Rows are points. To make a cloud, some directions were put in groups of two or more. Within a group, all points are equally far from the middle, so they leave a hole (a ring in 2 directions, a hollow ball in 3). The other directions are filled evenly. Then the cloud was stretched, turned, moved and blurred a little. Count the holes, and give their numbers of directions, smallest first.

Cloud (20 x 3):
[[-54  24   2]
 [ 20 -18  29]
 [ -7  30  32]
 [-45 -31 -27]
 [-60  35 -10]
 [ 23 -36  30]
 [  1 -13  37]
 [-21 -47 -24]
 [ 24  31  19]
 [ 43  39  14]
 [-29 -57  -1]
 [-45  35   7]
 [-20 -50 -44]
 [-52 -49  -8]
 [ 52   3   8]
 [-11  12 -26]
 [ 21 -25  -6]
 [-58 -38  -2]
 [-10 -34   5]
 [-53 -21  19]]
Holes: 0

Cloud (19 x 3):
[[ 24  42 -23]
 [ -1  59  43]
 [ 16  19 -30]
 [ -7  53 -15]
 [-29 -60   9]
 [-35  23  15]
 [ 28  56 -26]
 [ 51 -15 -58]
 [ -7  15 -10]
 [-31  15  29]
 [ 14  47 -46]
 [ 25  36 -20]
 [ 33 -14 -19]
 [-36 -41 -22]
 [-50 -10  16]
 [ 14 -12   9]
 [ 11  46  31]
 [  8  41 -43]
 [-46 -39   5]]
Holes: 0

Cloud (27 x 4):
[[ 16  -1 -45  25]
 [-14 -31 -11 -17]
 [-20 -11 -49   8]
 [ -5  -5  23  28]
 [-17  -5  42 -19]
 [ 34  15 -37  23]
 [-22 -38  19 -12]
 [ 39 -18  35 -24]
 [ 60 -20  10  -1]
 [-26 -26  34 -13]
 [ 34  28  15  20]
 [-24 -28  32 -15]
 [ 47 -13  10 -22]
 [ 20  16  17  27]
 [-27  26 -24 -10]
 [ 22  10  26  26]
 [ 37 -16  16 -26]
 [-35  -1  12  15]
 [-17  13 -41  23]
 [ 57 -19  27  -9]
 [-16  14 -11  28]
 [ 22  38 -18 -20]
 [ 36   2  55 -14]
 [  2  -9  27  28]
 [ 34  22  26  18]
 [-15  -8 -35 -16]
 [ 51 -14  46  -6]]
Holes: 2 (2, 2)

Cloud (26 x 4):
[[ 24 -13  25 -18]
 [-17 -33  -3  25]
 [ -6  -8  33 -16]
 [ 18 -40  29 -11]
 [  2 -53  16   2]
 [-21 -57  16 -33]
 [-10 -35 -15 -46]
 [ 35 -29   7 -10]
 [-27 -21  -6  24]
 [-22 -34  -9 -51]
 [ 14   1  -5 -29]
 [-18   6  13  12]
 [-18 -60   5  -7]
 [ 26 -33 -22  -6]
 [  7   5  26  -9]
 [ -6 -55  25 -19]
 [  7 -11  -5  38]
 [  5   7  -4  35]
 [ 20 -30 -35   5]
 [ -3   6   2  32]
 [ 18 -26  -2  32]
 [-21 -54 -13 -38]
 [-22 -23 -50   7]
 [ 13  22  -2  -1]
 [ 21 -25 -11 -29]
 [-29   1  14   2]]
Holes: 2 (2, 2)

Cloud (55 x 6):
[[ -9  43  26  -1 -25   1]
 [ 11  10 -29  37  -6 -13]
 [-26 -40  36   4 -25  17]
 [  3  21  34  11 -37  21]
 [  2  24  23   4 -18  27]
 [ -4  18  39 -34 -19  34]
 [ -3 -50  -8  -7  11  24]
 [ -4  13 -34  10  11  19]
 [-18  31  47 -22  -2  10]
 [-17  -5  15   0 -27  47]
 [ 32  41 -31  -3   8 -12]
 [-11 -39  -1 -15   4  -1]
 [ -6  17  17 -33 -33  18]
 [ 13  11  25 -15 -46 -10]
 [ -5   0  28  14   0 -25]
 [ 28  -7  14  22  14  -2]
 [  1  -6  11  -1  -9 -40]
 [ 23   0   8 -20   1   5]
 [ 34   2  35  -9  -4  10]
 [ 43  11  -2 -60  -1  38]
 [  6   5  19   5  -7 -11]
 [  5  20  -9  19   2   6]
 [  8  13   7 -19  45   2]
 [ 34  37  20   6 -36 -14]
 [  1  22  35  30  15   0]
 [ 30  33 -10  -4  26  -6]
 [ 25  13  24  14 -34   8]
 [  2 -36   2  -7  40 -10]
 [ 21 -16  39 -22 -47  34]
 [ 34  14  -5 -49  19   1]
 [-34 -24  20 -33   8 -12]
 [  0  26  28   1  29  28]
 [ 28 -11 -30  15 -11 -11]
 [ 32 -13   7 -29  10  11]
 [ 23  29  -3 -14 -20   7]
 [ 25 -21  44 -23  34  23]
 [  6  -4  38 -22   9 -11]
 [ 16  -6  -9  18  14  19]
 [-52  -9   9   9  15  18]
 [-15  12  34 -40  23  29]
 [-29 -26  31   7  -4  -8]
 [-18   8  21  26  13  -9]
 [ 17   2  31  34  -6 -10]
 [-14   0  37  35   1 -20]
 [ 39  -1  46   4 -23 -19]
 [ 22  22   6 -36  18   6]
 [-24   1  11  -7 -16   6]
 [-10 -24  -4  11  17  -6]
 [ 37  -2   3  11 -27 -11]
 [ 34 -15  20  -2   8 -19]
 [ 16 -17  19 -11 -26 -20]
 [  5   7  27 -13 -15  44]
 [-32  -5  25  17 -13 -51]
 [-25   4  -4  48  -4 -25]
 [ 25  21   8   5  49 -13]]
Holes: 0

Cloud (47 x 6):
[[ -4  35 -34  16   7 -13]
 [ 34   1  12  30  30  -1]
 [-27  35 -21  10 -21 -39]
 [ 29   7 -13  58  -7 -15]
 [-28  36  14 -16  14  41]
 [-26 -12  27 -23   5  35]
 [-10   5  28  30   8 -27]
 [ 24 -49 -17   2 -12   9]
 [ 37 -14   3 -36  29  25]
 [ 18  -7 -24  44  -2  45]
 [-21  32 -17  -6  -1  38]
 [  3  11  31  14  25  46]
 [-23  23 -11  15  -5  50]
 [ -7  15  12  28 -49  10]
 [ 49 -18 -37  15  13  20]
 [ 24 -35  -6 -41   1 -14]
 [ -5  10  -7  59 -14 -22]
 [ 29 -32  -5 -49  17  12]
 [ 43   4  15 -13  30  28]
 [ 11  -9  37 -10 -14   1]
 [-35 -25  14 -21   7   7]
 [-11  26   1  -9  38 -36]
 [-27  45  13  -3  12  38]
 [ 20 -16 -48 -23  -3  18]
 [ 43 -43 -24 -10  15  22]
 [-13  59  -7   6   1   8]
 [ 31  43  29   9 -23  -8]
 [ -1  -4  -5  48 -17 -26]
 [-47  34  38 -16  -4 -25]
 [ 35   9 -31  18  17 -22]
 [  9 -24   8  17  -9 -24]
 [ 29 -16  -7  16 -10 -38]
 [  0  42  20 -19  29 -25]
 [ -7  58  23 -15  15 -17]
 [ 41  14  11   6  -6  60]
 [-22  14 -30  29   9  24]
 [ 18   0 -24   0 -11 -50]
 [ 26 -36 -13 -49  15   4]
 [ 11  57  22 -12  -6 -19]
 [-40   0 -15  17 -21 -31]
 [ 13 -13 -49 -20   9  14]
 [ 36  35  10 -13  10  30]
 [-13   3  19  -2 -33  48]
 [ 32  21  24  17   5  56]
 [-24  28 -26  25  14 -31]
 [-25  21  14 -29  37  22]
 [  1  29  39  31  24  15]]
Holes: 3 (2, 2, 2)

Cloud (47 x 6):
[[ -7 -23 -29  10  16 -17]
 [ 17  -6 -17   2  -5  48]
 [-34  38 -20   2 -19  16]
 [ -4   2 -20 -21  22  34]
 [ 36 -18 -19  17  12 -15]
 [ -2 -41 -13  21   5  30]
 [ 36   9 -25 -28  23  -9]
 [ -6  -1 -13 -35  23  19]
 [ 13  -3  -1  18  35 -14]
 [-21 -18 -28  11   3  -8]
 [-22  32 -22  23 -21  35]
 [  4  37   0 -14 -11 -47]
 [ -2  30 -15  18 -20  46]
 [ 17  16 -34  11  31   6]
 [-16  40   5   8 -29  26]
 [ 17 -15 -13 -30  43  -9]
 [  3  -4 -15 -30 -31  10]
 [ 26  26  -6 -34 -15  11]
 [ -5 -19 -34   5  15 -16]
 [  0  22   8   9  26 -21]
 [ 18  60 -16  -8 -13 -10]
 [  5  24 -17  -7 -45 -17]
 [-17  -9   2 -10 -36  -2]
 [ -7  26  -3  -7  29  22]
 [ 25 -34  -4  -9 -12  13]
 [  2  20  12 -29  23 -37]
 [ 10  22  13  18 -30  -9]
 [ 30 -21 -18  -8  -7 -27]
 [ 16 -24  -8 -18 -25  -4]
 [  0 -21 -22 -12  19 -31]
 [ -6  35   2 -36  17 -33]
 [ -9  -9 -18  27  16 -17]
 [ 22 -19 -25 -11  14 -33]
 [  7   0 -20   5 -44 -10]
 [ 30   5   1  -7  42  -9]
 [-10 -19  13  17  -3  21]
 [  0   5 -16 -39  33   1]
 [-12 -14   2  29   8  26]
 [ 27 -12 -17  23  24 -17]
 [ 26  -4 -27 -29  12 -27]
 [ 13  40  13 -18 -16 -33]
 [ 13  47   2 -32 -13 -34]
 [-11  56 -15  -8  11 -14]
 [-19  23 -34   0   0 -22]
 [  7  37 -24 -16 -14 -38]
 [  4  -3 -43  12  18  -8]
 [ 10  10 -13  39 -32  19]]
Holes: 2 (2, 4)

Cloud (78 x 8):
[[ -8  -6  41   5   5 -14  22 -12]
 [ -1   7 -28  -8   9  47   6   6]
 [  4  27  23 -29 -20  -3  33 -17]
 [ 30  -5  35 -22  -4   9 -18  21]
 [ 24 -35 -17 -34 -24  -4 -17  -7]
 [  2  -4  -2 -17   8  51  23  -3]
 [  9  -5  17  -1 -19 -28 -22  32]
 [  7  36   7 -22  19  27  10  26]
 [-31 -17  -9  24   4  14  15  20]
 [-11  -6  23  37 -16  -7  21 -12]
 [ 42  30  -2 -24   8  17 -17  19]
 [  6   0 -23 -27 -22  21 -24 -28]
 [ 45  28   9 -30   0 -21  -5 -19]
 [-11 -38   0  -4 -34 -13  -6  17]
 [-24 -30   3  -2 -23  22 -20   2]
 [-19  24   8  -8  26 -17  25  15]
 [  7  -5   2   3 -11 -46 -22   7]
 [  5 -11   6 -11 -14  30  31  16]
 [ 33 -27 -21   9  34   9   8  16]
 [ 28  25 -33 -54  -7  15  -5  -9]
 [ 13  45  10   2   1 -31  27 -10]
 [ 18   8 -18   2 -36   4  24   4]
 [  4 -20  22  -8 -24 -19  36 -14]
 [ 37 -50  -4  10 -15   5  30  -8]
 [ 10  12  29  11 -10 -41   8  19]
 [ 53   6 -21 -29  25  12  -7  -2]
 [-18 -50   5  37  -1   9  19  -7]
 [ -1  54   3 -27 -24 -24  30 -17]
 [  5 -11  44  -5  18  14  21  18]
 [ 15  14   9  -1 -21  27  17  17]
 [-25 -38 -18   3  -9   9 -19  16]
 [ 28 -35  14  23   2 -12  37 -12]
 [ 29 -43 -14 -28   6  -8   7  -2]
 [ 20  20  17 -47 -22  15 -12 -10]
 [ 25  13 -48 -12 -21   3  -3 -23]
 [ 16  -5  29 -15   1  30  29  -7]
 [  4 -31  -3  23 -35  -3  24   2]
 [ 32  12  -3 -27   3 -33  -3  29]
 [ 31   1  26   3  11  27   1 -16]
 [-33  15  27   4   9  -9 -12  -2]
 [ 40 -15  23 -22 -15 -27  15   4]
 [ 35   4 -15 -50 -15 -10 -26  13]
 [ 59 -28  -3   3  12  -4  -8  -4]
 [ 50   4  10 -21 -23  11  10 -24]
 [-17  -1   4  32  -9  13  33 -11]
 [ 22 -41 -17  16  26  -8  20  -7]
 [ -8  39 -18 -38 -15 -11  25  -5]
 [ 44 -34  20   4   2   8  28   9]
 [ 11 -38  13 -13 -21   5  33  -1]
 [  7 -19 -39  19  11  14   8   6]
 [-35  -1  17  17 -27 -13  21   7]
 [ 22  -4  10  25 -24  11  -5  -3]
 [ 39  35  -1 -36  -9  -8 -12  24]
 [ -9  31  -5  10 -19  22   7 -20]
 [ -9  -6 -23  15  17  20  27 -23]
 [  0 -47 -26  13   2  -5  15 -19]
 [  6 -21 -32 -29  -4  19   5  15]
 [  0 -45   6  29   9 -10 -20  22]
 [ 30   0 -21  11   1 -40   4 -12]
 [-20 -38   6  16 -26   1 -15   5]
 [ 14  26 -38  12   0  -9   6 -13]
 [-19 -29  -9  -6   7  -4   2 -28]
 [ -4  -8   0  15  19 -22  12  35]
 [-19 -11   4 -12  -5  50   7   5]
 [ -7  47  20 -32 -18 -15 -24   5]
 [ -2  60 -14 -44 -18  -8  12   1]
 [-31  49  -8 -27  -8  -5 -19  -7]
 [ 26  34  -4 -32 -29 -32 -11  19]
 [-13  24   9 -10 -16   5  21 -40]
 [ 31  19 -18 -27  19   1  -8  32]
 [ 34  26  20 -27 -13 -28   7  22]
 [ 24 -38  26 -23 -24   2   3   8]
 [  3  53  17 -28  19  -4 -15   2]
 [  1 -20 -14  13 -11   3 -34  -7]
 [ -2  31   8 -48  -9  32  -3  -3]
 [-15 -10   3 -39  11  41  -7  13]
 [-28   2   2  -7   8  18 -38  20]
 [-13  21  30   4 -27 -35  23  -9]]
Holes: 2 (4, 4)
